Each wall is flat, endless, passes through zero and stands at right angles to its row. A trip goes straight from one point to another. List the walls that it crosses, first one first.
In the rows, zero is written as 128.

Walls:
(1): [136 161]
(2): [ 70 169]
(3): [155 141]
(4): [161 193]
Trips:
[135 190] to [137 121] => 2, 1, 4
[173  30] to [ 80 125] => 2
[129 143] to [138  98] => 2, 1, 4, 3
[123 166] to [165  77] => 2, 1, 4
[217 145] to [130 157] => 2
[104 100] to [81 46] => 2
[ 39 193] to [167  89] => 4, 1, 2, 3
[ 82 157] to [ 96 127] => 4, 1

Walls:
(1): [126 120 111 167 133 112 159 110]
(2): [110  81  74 164 114 184 109 110]
(3): [133 141 113 100  98 166 117 113]
Trips:
[ 95 133 170 169 184 186 111 129] to [149  81 124 152  56 124 100 167] => 3
[157 136 164 158 126 118 173 199] to [131  94 157 160 109 100 127 175] => none
[174 146 110 112 103 146 161  62] to [140 111 132 140 224 143 129 130] => 3
[162 128 110 155 108  79 155 136] to [142 162  94  81 201 170  88 166] => 1, 3
[126 156 155  72 109  81  84 145] to [104 104 145 173 134  79 133 143] => 3, 1
[153 194 165  83 127  77 149 154] to [159 144 202 131  91  93 147 150] => none
[210 136  92  58 167  91 140 166] to [110 132 158 100  75 106  92 150] => 3
[117  94 187 143 118 127 109  69] to [ 43 173   7 163  83  92  83 130] => 3
[ 74  92 141  55 144 102 213 177] to [123 180 129 109 140 173  95 152] => 3

Walls:
(1): [111 103 149 111 127  43 156 163 221  94  76  72  64 123  53 166 151  96]
(2): [ 61 165 166 129 163 117 164 154 136 160 189 177  90 163 112 104 101 149]
(3): [112 199  88 105  84 118 198 123 154 179 133  90  54 156 118 102  70  82]
(4): [122 173  97 114 151  74 153  57 179 140 123 173 194 141 249 142  81  89]
(5): [128  67 129 188  90 136 174 147 128 108 115 132 137 134 116  89 180 121]
(6): [147 159 147  76  82 159  63 104 116  98  69  89 114 166  61  44 111 110]
Trips:
[ 93 105 111 100 164 110 183  17 110 186  99 173 156 240 183 138 100  24] to [146 208  97  97  91 142 149 195 109 158 128  86 126 145 108 139 154 210] => 6, 4
[112 140 148 165 204 134 144  77 127 137 180 195 119 207  95 135 109  69] to [ 71 194 126 105 118 141  98 123  65 189  89 105  68 130 132  53 121 177] => 6, 4
[135 127  11 147 154 163 134 170  98  79  88 117 107  95 156  48 122 148] to [112 144 155 109  99  97  20 142 124 121 183 105 126 143 154 114 103  67] => 5, 4, 2
[203 123 193  37 110 178  70 119  87 102 127 165  67 104  46 138  21 129] to [ 44 205  91 161 119 106  98  99 139 144 120 117 210 162 189  90  93 153] => 2, 4
[130 138 205 103 100 138 168  87 172 187 205 138 169 110  58 103 149  97] to [146 119  58  72 154 114  89 235 149 150  85  82 195 132 118  76 130 107] => 2, 5, 3
